Each row is a point. The last column is the point's height on a tilted bowl or saddle (a function of degree 2), plus a little noise. Count its main directions that bend up, bend down and stay straight.

Points (10 x 3):
[[-25  48  18]
 [ 15  23   1]
 [-30 -54  60]
 [-33  -7   9]
 [ 31 -15  18]
 [  5  -6  -1]
 [ -7 -10  -1]
 [-51 -17  34]
 [-21  20  -1]
 [ 49 -34  57]]
Directions: 2 up, 0 down, 0 straight

Points (16 x 4):
[[-23  39   3 -13]
 [  0   8  -6 -17]
 [ 38 -15   8 -23]
 [ 20  46  16 -27]
 [ 16  -7  -8 -20]
 [-17  -1 -10 -18]
 [  0  22 -34 -23]
 [ 46 -19   0 -24]
 [-15 -42 -32 -40]
 [ 40  23  43 -33]
 [ 34 -33 -21 -26]
 [ -8  45 -71 -47]
 [-14   6 -62 -35]
 [ -2 -17 -11 -22]
 [ 28 -36  73 -53]
 [-10  39  -5 -16]]
Directions: 0 up, 2 down, 1 straight

Points (16 x 4):
[[ 48 -30 -14 -36]
 [ 16 -10  27  -5]
 [ 47   3 -30 -59]
 [ -5 -32  24 -15]
 [ 58 -14  39  29]
 [-69  19 -12  22]
 [ -6  42 -28 -39]
 [-18 -30 -33  -2]
 [-56  19  37 -54]
 [-18 -36  33 -25]
 [ -6 -26   1 -11]
 [ 27 -16 -19 -28]
 [  8   1 -13 -17]
 [ -7  28 -34 -22]
 [  9  -5 -49 -27]
 [-55   9   5  -6]]
Directions: 1 up, 2 down, 0 straight

Points (26 x 5):
[[  3 -40   8  10  -6]
 [ 17   3  62  14  -4]
 [ 50  44 -19  29 -57]
 [-34  21 -26 -22 -27]
 [-16 -42   1  15 -12]
 [-13  19 -33 -26 -22]
 [ 37  18 -15  48 -38]
 [ 25  13 -34 -51 -34]
 [-65  34   9   5 -31]
 [ 14 -13 -10  -3   2]
 [  7  10 -17  41 -22]
 [ 13   0  46  11   1]
 [ 37 -31 -42  -4  -2]
 [-23   0  28  39 -10]
 [-69  18 -12 -28 -45]
 [ 10 -53  37  19 -27]
 [  4 -11 -66   2 -13]
 [ 18  47  -3 -33 -43]
 [-11 -10 -45  -5  -9]
 [-10 -11  10 -12   4]
 [ 41  39  34  -6 -32]
 [ 19 -10 -61  17 -15]
 [ -5 -37 -11 -12  -1]
 [-55   9   4  83 -85]
 [ -9 -44  12  31 -21]
 [ 24 -10   6  10  -2]]
Directions: 0 up, 3 down, 1 straight

Points (26 x 5):
[[  3   8 -55  20  30]
 [-26  22  39 -26  37]
 [-21  18  28  20   3]
 [ 34   7  70 -35  52]
 [ -5 -25  17  34   6]
 [ -8  11  41  11   7]
 [ -2  22 -24  38  13]
 [-49  15 -17  21  22]
 [ -8  40   4 -23  25]
 [-27 -35 -29   6   8]
 [-17 -40  17 -45  21]
 [-53  16  41  22  23]
 [  5  37  52  32 -11]
 [  5   3  17 -23  13]
 [ 12  -5  -6  21   4]
 [ 24  50  20 -24  31]
 [ -6 -35  40 -12  29]
 [ 54  30   7   0  26]
 [-26 -11  75 -65 102]
 [-22   9 -11 -59  19]
 [-35  26  12  26   7]
 [  2  -9  27   7   7]
 [ 10  -1 -16   2   6]
 [ 14  36 -24  21  22]
 [ 18 -40  15  54  15]
 [-16 -34  23 -68  29]]
Directions: 3 up, 1 down, 0 straight

Points, 25 rows:
[[-21  56  12 -31  41]
 [ 15  39  -2  44  31]
 [ 30  28 -23  13  24]
 [  9  -7 -18 -15 -25]
 [ 10  21 -20  59  19]
 [  8  35  31 -24  -7]
 [  4 -14  31  48 -48]
 [ 19  29  42 -29 -26]
 [-24   9  32  75 -57]
 [ 19  -8   8  -7 -18]
 [-23  53   6 -25  42]
 [ 22  23 -24  28  24]
 [ 50   4  49   4 -37]
 [ 20   7 -22 -40 -36]
 [-33  -2   7  -7 -10]
 [  7 -11   5  -8 -20]
 [-51  37 -52 -13   7]
 [ 28  30  -6  21  20]
 [ 20  52 -11   8  37]
 [ 23 -30  -2  22 -16]
 [-53  50 -18 -26  58]
 [-29 -12  28 -21  -4]
 [ -3 -27  71 -34  -3]
 [ 18  10  12  43 -10]
 [-33  34   5 -62  12]]
Directions: 2 up, 2 down, 0 straight

Points (48 x 7):
[[ 18 -46 -28 -19   3  16 -42]
 [-10  -5  43 -18 -11  15  14]
 [ 64 -19 -31  12 -41 -22 -22]
 [-18  44 -49 -18  -1  10   2]
 [ 31 -28   9 -55  -1  18 -35]
 [-23   3  12  34 -35   6   9]
 [ 33 -37  -4  39   2 -34  12]
 [  4  17  34   5   0 -12  16]
 [-51  22 -22   6  24  -4   1]
 [105  22  -7 -13 -22  -2   7]
 [  3 -25 -20 -33  -7  42 -36]
 [ -8  24 -27   0  -7  18 -19]
 [-35  36 -33 -49 -19 -17  41]
 [ -6 -21   0  10  37  43 -19]
 [  5 -55  47  56  -2  -1  52]
 [-52   8   7 -10  38  33  -1]
 [ -1  -9  11   9 -21 -63  43]
 [-26  -7  53  35  11 -20  35]
 [-64  15  14  65 -11 -34  36]
 [-14  60  14  -4  33 -23  31]
 [-29   6  26   5 -17  43  16]
 [-10  35  -1  36  24 -17   3]
 [  5  18  63   6  -8 -13  49]
 [ 15  23 -28   4 -32  24 -25]
 [ 11  -9  45   5   2 -45  41]
 [  7  90  -5  27 -11 -48  73]
 [ 27 -27  -9 -16 -40  29 -32]
 [ 52 -25 -21  16 -37 -74  40]
 [ -2  -4 -30 -24  39   1 -30]
 [ 32  24  47  59  32  12  51]
 [ 42  16 -29  34   7 -13 -12]
 [ 31  -3 -31   2  24 -66  22]
 [  4   8  14  -8 -16 -21   7]
 [ 34 -45   8  -2  73  16  -8]
 [-18 -15  33  25   3 -22  20]
 [ 40 -66   8  -7  13  -9  -8]
 [-42 -11   8 -11  49 -26   1]
 [ -5 -25  20 -38  54   4 -23]
 [-38 -45   2  16 -12 -21  21]
 [ 17 -13 -46  37 -33  -5 -32]
 [-15  17 -15  11  19  19 -19]
 [-25  11 -32  44 -25  17 -17]
 [ -5 -34 -30   3 -50  24 -21]
 [ 22  -9  42 -17 -37  47  16]
 [-21  37  16 -10 -25 -29  42]
 [  2 -34  30  41  13  20  12]
 [ 30  31  33   4 -21 -16  31]
 [-77  21  37  -4  20 -22  46]]
Directions: 4 up, 0 down, 2 straight

Points (45 x 7):
[[ -3 -27 -20 -41   2 -19  15]
 [ -1 -15  -6   3  12  22  -1]
 [ 37 -15 -42 -42  15 -29  19]
 [  8 -60   0 -33   1 -25  33]
 [ 16  -2  21  11 -31  14  -1]
 [ 66 -51  -8 -11   8  27  57]
 [  8  -4  11  30  77   0   4]
 [-26 -25 -37  66  -4  28  19]
 [ -4 -31 -24  14   4 -18   6]
 [-12  12  12 -24 -19 -47  19]
 [ 41  15 -54 -25   1 -22  11]
 [ 17   7  65 -55  -1  19  43]
 [ 55 -33   2 -43  55 -24  44]
 [ 34  19  -7  73 -31  50 -12]
 [ 18 -30  -7 -12 -67  -3  20]
 [-34  53 -46  34  -1 -26  45]
 [ 19 -27 -20  26 -17 -10   1]
 [  8  32  23  21  -8  -5  -8]
 [ 45  15  60  19   9 -54  27]
 [-28  41   5 -19  36   6  17]
 [ 26 -33   4 -26  11  -1  21]
 [  4   7  19  41   1  10  -8]
 [-35  13  -1 -14  10 -16  25]
 [ 15 -80  70  -3  -8 -19  74]
 [  9 -34  13  27 -10  16   0]
 [-15  36  14  63  36   5  13]
 [ 12  18 -16   3  42  13  -7]
 [ 27  -1   0  11 -45 -26   4]
 [ 13 -42   6  28 -54  27   7]
 [ 24  -2 -40  15  44   3  -3]
 [-46  21   7  21 -22 -28  38]
 [-17   7 -14  30 -39  -2   2]
 [-25 -21 -12  19 -19 -12  12]
 [-71 -21  15 -11  -4  -9  61]
 [-27  11  50   6  18 -19  38]
 [ 12 -41 -30   6  29  30   3]
 [ 43 -13   2  17  20  -2   3]
 [-31 -12  -8  12  14 -55  39]
 [ 48  -7  18 -28   2 -25  34]
 [ 21 -22 -41  10 -34 -18   9]
 [-21 -18  60 -76 -23 -57  85]
 [-49  -1 -42  20 -43  14  31]
 [ 24 -71  24  42 -10 -83  34]
 [  0 -24 -10 -33  -4 -20  15]
 [-11  22   0 -15 -11  27  -4]]
Directions: 2 up, 0 down, 4 straight

Points:
[[  -3   -9   29   10   11  -15   -7]
 [   1    8  -45   23   25  -23  -16]
 [  15   -6   20  -36   30  -28  -18]
 [  27   -2   43   45    5   -3  -18]
 [  -6  -16  -34   -3   -8    5  -12]
 [  -3   34   -5    5   -7   -8    2]
 [ -22   64    1  -45   43   17  -16]
 [  10  -12  -21   10   -5   15  -10]
 [   8   24    3  -23   -9  -28    4]
 [ -26  -34    6  -24  -53    3  -17]
 [ -52  -12  -80   12   34  -43  -57]
 [ -36   -9   -9  -45   11  -20  -19]
 [   8   -4   34  -34   -6    1   -7]
 [  19   23   -8    6  -41   -6    0]
 [  16   -2  -24  -43  -17    9  -12]
 [  23  -45  -48   12    5   43  -45]
 [  34  -44   11   30   27  -41  -26]
 [  97  -17    1   17   16    6  -46]
 [  12   40   15   75  -15   26  -28]
 [ -22   10   -9   -8   22  -25   -8]
 [ -17   26   37   -4   12    4   -3]
 [ -11  -47  -11   13  -46   -3  -16]
 [  30   13   27   39   42   10  -10]
 [   5  -31   29   43   19   13  -17]
 [  -9  -69  -58    8    9   38  -75]
 [   0  -39    8  -26  -55   -9  -12]
 [ -68   23  -42  -44  -42   29  -43]
 [ -60   12   10   21   10  -38  -20]
 [ -40  -26  -22  -40  -56   52  -52]
 [ -11   50   24  -15  -52    5   -7]
 [ -18  -37    7   57   19   25  -30]
 [ -28   -8  -27   -9  -11   23  -17]
 [ -37   23  -40    9   20   19  -26]
 [  45  -12   -1    9    2   -5  -11]
 [  -4   38  -23   10  -18    3   -2]
 [   4   17  -57   27   -4  -14  -11]
 [  -9   22   48  -10  -25  -21   -7]
 [ -84   -6  -20  -17  -25   17  -47]
 [ -17   36   -8   18  -39   21   -9]
 [ -39  -42   18   23   19    2  -33]
 [ -47 -103  -16   -9  -21   20  -95]
 [  29  -74   53   37  -23    0  -50]
 [  -9   40  -59   -8  -48   -6   -5]
 [   6    0    6   11  -33  -20    5]
 [   3   24    6  -26   31  -12   -7]
 [  -1  -41    9   -4   12   35  -19]]
Directions: 1 up, 5 down, 0 straight

Points (61 x 9):
[[  7  34  20 -14   9  56 -29 -44  42]
 [ 10  16  -5 -26   6 -37  41   2   3]
 [ -6   2   1  -7  34  -1 -28 -21  22]
 [-45 -61  59   7 -30  29  16 -15  28]
 [ 53  48  14   9  40 -14 -27  -3  30]
 [ 90  30 -31 -12  -2 -13  48  -8  41]
 [-16 -24  12  14 -29  20  53  -6   6]
 [ 46   8   5  30 -25  13  15 -14  19]
 [ 25 -22  13   0  18 -33 -17 -25  24]
 [  3 -45  37  13   3 -17  27 -26  16]
 [-43 -20  40 -18   7  34  30 -57  27]
 [ 26  38 -16 -30 -25   6 -20  -4  25]
 [ -5  11  -3  40  35   7  -5  -1   7]
 [ 16 -14  32  38 -18  52  38  42  10]
 [-22 -28 -19 -22 -12  29  69  29  10]
 [-22  27   3   0 -32 -53   8  27  10]
 [ 17 -13 -16  43  -6  39   2  14  15]
 [  2  18  48 -62   9  37  51  -7  21]
 [ 13   9   9  22  71   7   8  29   1]
 [-27   7 -11 -26  20  34  51  -7   1]
 [ 17  36  -3  28  11 -34 -17  16  15]
 [ -1  81  58  31  25 -23 -27   8  20]
 [-30 -53  15  11   3   5  -4   1  10]
 [ 54   0 -31  10  -3 -59 -87 -19 105]
 [ 18   6  30 -45 -45 -22  -8  20  21]
 [-17 -29 -35 -58  -1 -20  33  35  10]
 [-48 -14 -17 -64 -19 -19  15   8   1]
 [-56 -23   2  40 -21 -37  13 -33  25]
 [-45  20  -1   6 -23 -10  17 -17   2]
 [-48  23  -7   6 -10   4  14  12  -3]
 [ 33  -7 -37 -11  -8  45 -21 -34  45]
 [ 40  16 -24 -50   4  23 -12 -13  36]
 [-35  14 -39   2  36  20   0  29   9]
 [-70 -26 -39   7  -5  42 -11  49  33]
 [ 11 -30 -10  26  31 -46   8  -6  20]
 [-39  14 -31  12 -19  54   6  23   6]
 [ 12  68  37 -17 -21 -11  30  -9  -1]
 [-39 -19  43 -13  24  19 -19   7  18]
 [-12 -24  57  26 -24  -5  15 -31  23]
 [  1 -31  -3 -58  -3 -59  46  38  17]
 [  2 -18 -59  10   2   5   2 -51  38]
 [ 55   5 -59  40  13  27 -11  -2  39]
 [ 18 -68 -60  22 -15  -4 -56 -15  58]
 [ 12  -5  14   5 -23  -5  24 -64  25]
 [ 30  -6  45  25 -24  52  -1  21  25]
 [  8 -31 -39 -37 -12  22 -11  22  16]
 [-26  55  -2   0  17 -16 -73 -26  69]
 [ 21 -33  31 -35 -15 -21  20 -25  13]
 [-48 -44  -8  43   5 -18  10  37  25]
 [-23 -42 -10 -22 -31   4  -8 -33   4]
 [ 24  -3  25 -20  17 -32  -9 -27  23]
 [  7  38  19  32  12 -45 -36  -4  36]
 [-13  25  -3   9 -10  26   2 -11  -1]
 [-11  -3  26  34 -25  58  49  -6   7]
 [  0  19 -69 -72 -40  10 -33 -16  57]
 [ 57  -8  20 -44  20 -19 -38  15  52]
 [ 12   8  -9  25  19   4 -28 -17  25]
 [ 43 -55 -25   2  21 -23  19 -19  32]
 [  9  -4 -13  28  43  10  -7 -12  16]
 [  9  34  -1  58 -15 -22 -13 -44  41]
 [-39 -47  -3 -28 -49  36 -26  16  12]]
Directions: 7 up, 1 down, 0 straight

Points:
[[ -7  44 -28  13 -10  -2 -59 -29 -24]
 [  0  71   6  51  59 -15 -13  34 -50]
 [ -9  32 -10  37  -4  16 -23 -31  -1]
 [  2  15  -3  20  20 -16  -7  21 -12]
 [  4  53  -9  25 -49  17   1  42 -20]
 [-31  26   0  -9  47  62   0  10   5]
 [ -1  27  30  19 -13 -18  72   7 -34]
 [  7 -29  -8 -63  37  -7   1 -27 -17]
 [ -1 -55  69 -18  80  33 -10  45 -36]
 [ 15 -18 -20  29  17 -47  24  34 -31]
 [ -7 -35  -6  63   2  24 -10  23   8]
 [-37   4  44  -3  36 -38  -3 -48 -49]
 [-23 -14  12   9 -50 -21  -4 -31 -31]
 [  9  50 -17 -83 -37  31 -39   5 -31]
 [-21 -25  -9  24  31   4 -11 -15   6]
 [ 38  18 -54  41   6 -35 -20 -80 -38]
 [-18  -8 -30 -33   5 -58 -46  69 -88]
 [  6  59  31  43   9   0  41  28 -31]
 [ 35  29  38  -3  33  28  29 -56   2]
 [  4   9 -13  16 -18 -43 -26  31 -42]
 [ 30  21  40 -15  22 -13  55 -15 -20]
 [ 24  18 -35 -17   5 -15 -55  44 -34]
 [-26   8  29  46 -47 -29  40  39 -59]
 [ 34 -17 -12  -2  -3 -13 -14  23 -10]
 [-35 -53 -21  -2  49  31  44 -71  26]
 [-44  17  33 -14  -4  15  11   4 -18]
 [ 51  22 -16  -1  28  20  15 -40  14]
 [ 33  29 -39  51 -70  -8  11  -9 -39]
 [-11  16 -46 -25  42   7  60 -23  -2]
 [-22 -60 -20   1  -6 -37 -21  15 -38]
 [ 57 -21  40 -23 -65  23  -6  23 -26]
 [-18  17  42 -13  -2 -10  12 -11 -24]
 [ 40 -17  11  29 -28   5  -6 -28   1]
 [ 69  34  35  -7 -19 -13  20   5 -31]
 [ 20  20  39  23 -12  48  80  23  -2]
 [-17 -47 -13 -14  41 -29 -26  -2 -27]
 [  6  16 -36   6  -9  -7  25   8  -7]
 [-44 -14  32  49 -49  57  68   3 -14]
 [ 15  30   1  -5   5 -23  -2  53 -33]
 [ 84  11 -30  -8  26  12 -22  58 -20]
 [ 10  33  30 -44  45  -8  35  23 -35]
 [ -6  19  32 -18 -41 -19  14   3 -35]
 [-59 -10  -4  -5  -8 -17 -42 -38 -39]
 [  8  20 -24 -37  16   4  33  35 -15]
 [-28  62  35  16  27 -22  -2 -30 -50]
 [ -3  -6  20  20   5   4  -1  12   2]
 [-29   7   3  -9 -21 -13 -33  31 -30]
 [-21  50 -30  69  14  -4 -18 -17 -28]
 [ 16   7 -23 -17   0 -50  13 -37 -35]
 [ 21  45  37   2  19  -2  17 -29 -16]
 [-24  -8  -1  -6 -15  56  -6 -34  15]
 [  6   5  -6   2   7 -38   4 -16 -21]
 [ -4 -14   5  63 -22 -52   4  -2 -43]
 [ -8  28  30 -31  19 -45 -33  19 -58]
 [ 36  23  23  29 -12   9 -35   2  -3]
 [ -6  15  -7 -35  38  25 -55   0 -11]
 [-38 -94 -20   2   3 -31 -31   3 -45]
 [-14 -46  -8  -1   6 -11  29 -35   6]
 [ 11  13  18   1   6  29  17   7  15]
 [-32 -48  26  37  10  45  14  14  14]
 [ 37 -21  42 -28  13 -11  34   5 -15]
 [-23  11  -2 -28 -35  -5  19   2 -23]
 [ 12  35 -17   6 -19 -40  66 -48 -41]
 [-15  -2  -2  10  13 -27   2 -16 -14]
 [ 65  -6   5 -39 -28 -41  38   8 -52]
 [-13  -8 -23  16   8 -19   2 -32  -5]
 [ 66  17 -13  38  18  21 -18   5  11]
 [  1   0  -2 -20 -21  39   3 -28  12]
 [-29 -30  35 -42  19   2 -11   0 -23]
 [-17  26 -16  27 -21 -17 -19  27 -28]
 [  9   2   6  -8 -41  -8  50   8 -20]
 [ -6  21 -51 -11 -19  20 -16  31 -11]
 [ 49 -16  53 -51  35   9  12 -10 -18]
 [ -5 -20  25  24 -10 -46   0   6 -36]
 [ 32 -38 -23  39  -9 -15 -25   2 -10]]
Directions: 0 up, 7 down, 1 straight

Points, 67 rows:
[[ 12  17   6  16 -11   8 -21   9  -6]
 [ 23   0  41  -6   7   5  15 -50  23]
 [ 44 -25  31  17 -11  28  -3  -9  16]
 [-39 -20  13 -23 -31 -49 -10  53 -18]
 [ 31 -26  -8 -33  55  12  35  45  60]
 [  1 -21 -49  -6  17  -7  53   3  -9]
 [ 20 -37 -36  35  12  11  30  -8 -23]
 [  7 -17  21 -37  -1 -11 -22  40  20]
 [ -7  10  25  48  13 -40  55  -2 -13]
 [-23  37 -20 -12  12  17 -38  34  -5]
 [ -8   3 -50   1  -1 -51  43 -22 -14]
 [-41  43  -6 -18  21  13 -55  11   8]
 [ -2  54  65  28 -29  -6  37 -13   4]
 [ 21  32  43 -29  40  10  35  -1  43]
 [  9 -27 -24 -37  30  -5 -30  29  30]
 [ 22   1 -10  16  -4  15  -6  21  -4]
 [ 15   9  53 -44 -33  13 -15  27  38]
 [ 34 -18  40   3 -17 -18  -3 -32  17]
 [-13   2 -25   8  -8 -55  31 -15 -16]
 [ -1   2 -30  13   7 -45 -16 -10  -5]
 [  1 -38   3  47 -34  13 -28  24 -40]
 [ 26 -47  25 -52 -41  22 -14 -40  25]
 [ 26  13  -6   3 -10 -11 -26   3   6]
 [ 57   8 -39 -14   6 -39 -30 -46  17]
 [ -1  17  -3  26 -21  29 -13 -11 -18]
 [117  49 -34  30  29  37 -29 -57  78]
 [ 45  59   6 -39  11 -43   4  30  16]
 [ 27  33 -25 -20 -24  12  58  42   2]
 [-40 -55  16  61  -7  39   8  -8 -95]
 [ 13  44 -34  19 -34  16   5 -15  -8]
 [-36   5  23 -22  -5 -44  36 -27  -3]
 [ -8  34 -15 -14  52  14  26  50   2]
 [-18 -77  -1 -21  48  24  45   4  12]
 [ 37  87  48  29 -20 -11   3  26  14]
 [-34 -19  13  -2  -7 -57 -16  16 -16]
 [  9  21   1 -39 -14 -45 -14  13  11]
 [ 21 -33 -13  -6 -22 -34 -39 -19   4]
 [ 17  -8  25 -47  29  14  -5  -2  45]
 [ 16  28 -28   0  -5 -39  24  13  -8]
 [ -3  11  12 -31  48   1  52  26  21]
 [-14  33  13 -30  51  34  11  28  22]
 [ -2 -24 -21   3  -4  32 -34 -28 -27]
 [-15  19  22 -37  -7  44 -27  -1  31]
 [ 20  54  -9 -24  15  63  40  25  41]
 [ 19 -17  48 -44  27  23   4 -82  54]
 [ 11 -16  55 -40   0   0  -1 -14  41]
 [ 15  19   1 -12   9  27  -6 -43  11]
 [  7  10  -7 -43  41 -39  -8   6  38]
 [ -8 -33  38 -87 -16 -17  10  19  62]
 [-51 -34   0 -14  -4   0 -41  80 -51]
 [ 32  -1  25 -27  35   4  29   4  39]
 [ 44  24  -9  17 -18  13 -28 -25  15]
 [-15   0  24  59 -18  26  -6 -20 -39]
 [ 23  -2  37 -55  -7 -56 -27  57  31]
 [-52  75  51  34  -3  -6 -23  17 -51]
 [ 20 -27  -1   6  -4  16  21  68   9]
 [-11  18 -13  -3  25 -14 -11  -4  -5]
 [ -6 -23 -21  18  -7  11  34  13 -30]
 [  0  38  25 -35   5 -24   4  -5  12]
 [ 33  39 -40   5 -64 -26 -28 -24   9]
 [  4 -79   3 -26 -33 -28 -16 -10  15]
 [  4   6  -3 -48 -20   8  66  -5  -6]
 [  0   2  16 -25 -56 -14  15  -9  -3]
 [ 26  23 -51  53   3 -27  -7   8   5]
 [ 32  46 -17 -22  -4 -46 -37 -31  31]
 [ -7 -10 -27 -17 -18 -53 -15   2   4]
 [-22  39  32 -30 -43  22 -13  12  11]]
Directions: 5 up, 2 down, 1 straight

Points:
[[  4  31  44  26 -19 -12 -37  15   0]
 [  4 -35 -12  24 -19  -4 -18  -5   0]
 [ 14 -45 -23  33 -17  -4 -20 -20   9]
 [-52  27  97  25  -7   8  12   7 -68]
 [ 23  -8  22   2  34   6  -1   7  -5]
 [ 59 -61 -15  -9 -75   5 -17  11 -22]
 [ 28  12  47   7 -44 -39  19  -5 -14]
 [-27   3 -43  18  11 -37  14  57 -19]
 [ 35 -12  49 -69  32 -20 -31  30  51]
 [ 40 -23  43   1  -6 -22 -25 -34  10]
 [-65  23 -39 -49  35 -11  -3  -2 -25]
 [  2   2  39  21  20  52  -3  10 -23]
 [  7  34  29  35 -34 -24 -45   9  17]
 [ 38  -8   9   2  30 -19  41 -13  -3]
 [-36  49 -11 -11  -7  -3   4  -6 -17]
 [-28   5  61  30 -47 -31  16 -37 -25]
 [ 27  -1  41 -56 -48  11  27  24 -34]
 [ 43  -8 -32   5 -37 -21 -47  81 -82]
 [-23  10  15  -5  20  12  31  21 -25]
 [-28  20  70  -9 -32  39 -12   1 -47]
 [ 32 -18  23  -5 -25   8 -46  62 -37]
 [ 27 -30 -29 -17  -4 -17  13 -19  -4]
 [ 44 -21 -41 -25  13 -28  -4 -12 -22]
 [ 13 -34  10 -10 -37 -37  40 -10 -20]
 [  0 -12 -31 -65  -7  46 -30   4 -51]
 [-33  16   6  -5 -29 -30 -70 -41  -8]
 [ 64  16  43  94 -24 -38 -30 -14  51]
 [-56  27  41 -19 -50   8 -23   0 -32]
 [ 17 -49 -25   3  28 -31 -42 -32 -26]
 [-43  24  26  -2  26   5  -3  -1 -10]
 [ 13 -20 -31   6 -21 -57  31 -19  12]
 [ 43   5 -23   4 -77 -57  -3 -20  35]
 [ 16  -9 -27 -12  -8  24   3 -41 -10]
 [  9  16  10  12   9 -24 -39  36  -1]
 [-57   2  14 -26 -53 -10  32  50 -68]
 [ -4 -49  11   2   6  22  14  31 -27]
 [-14  40   0   4  -2  25  22 -15 -26]
 [  6 -26  -8  26 -42 -34  12  29  -9]
 [-17  35  -4  20  21 -10   1  36 -12]
 [-46 -48 -19 -15 -28  -1 -26  36 -40]
 [-24 -25  53 -14  31   0 -32  28   0]
 [-20 -37   9  10  44  23 -18  -9 -26]
 [-27 -34   1  22  -6  26   7 -42  -6]
 [ 18  -9  16  15  19   2 -56   8 -18]
 [ -3 -13 -14 -12 -14  23  43 -12 -12]
 [ 17  -5 -19 -13  -4 -61  17 -31  -5]
 [ 15 -21  30 -55 -26  12 -21 -22 -10]
 [ 57 -59 -36  35 -41 -21   1  42 -35]
 [  2  28  -9  15  -2  -2 -16  -7  -5]
 [-23 -38   0  13   7 -24   6 -71 -10]
 [ -1  43 -27  64 -14  -5  21 -27  51]
 [ 42 -45   4  -1 -54   9 -61 -38 -21]
 [ 18 -20  42 -26  13 -28 -16  10   2]
 [ 42  47  51  46  22  -6 -16   6 -23]
 [-30 -33 -11 -45 -29  14  -4  27 -43]
 [-12 -17 -15   1  38  10  21 -54 -17]
 [  9 -35  23  32 -30 -18 -16  36 -22]
 [-22  22  16  45  20  18  35 -24  -6]
 [-33 -11  23  -4   7 -23  -2  20  -7]
 [-42   4 -23 -20  -8 -31   4 -37 -16]
 [ 13 -24  55  14  45 -26  12  34 -31]
 [-14 -22  37   0 -29   7 -23 -50 -29]
 [-20   1  27  -3   9  27  36  22 -28]
 [ 16  16 -29  28   5   2  53  -7  -3]
 [-28 -11  17  12 -45  -6 -59  30 -12]
 [ 23  29 -13  42 -19  30 -23  17 -35]
 [ 69  -3  26   4 -46  -7  33  49 -48]
 [-32 -17  46  -4 -62  51   6 -18 -60]]
Directions: 2 up, 5 down, 1 straight
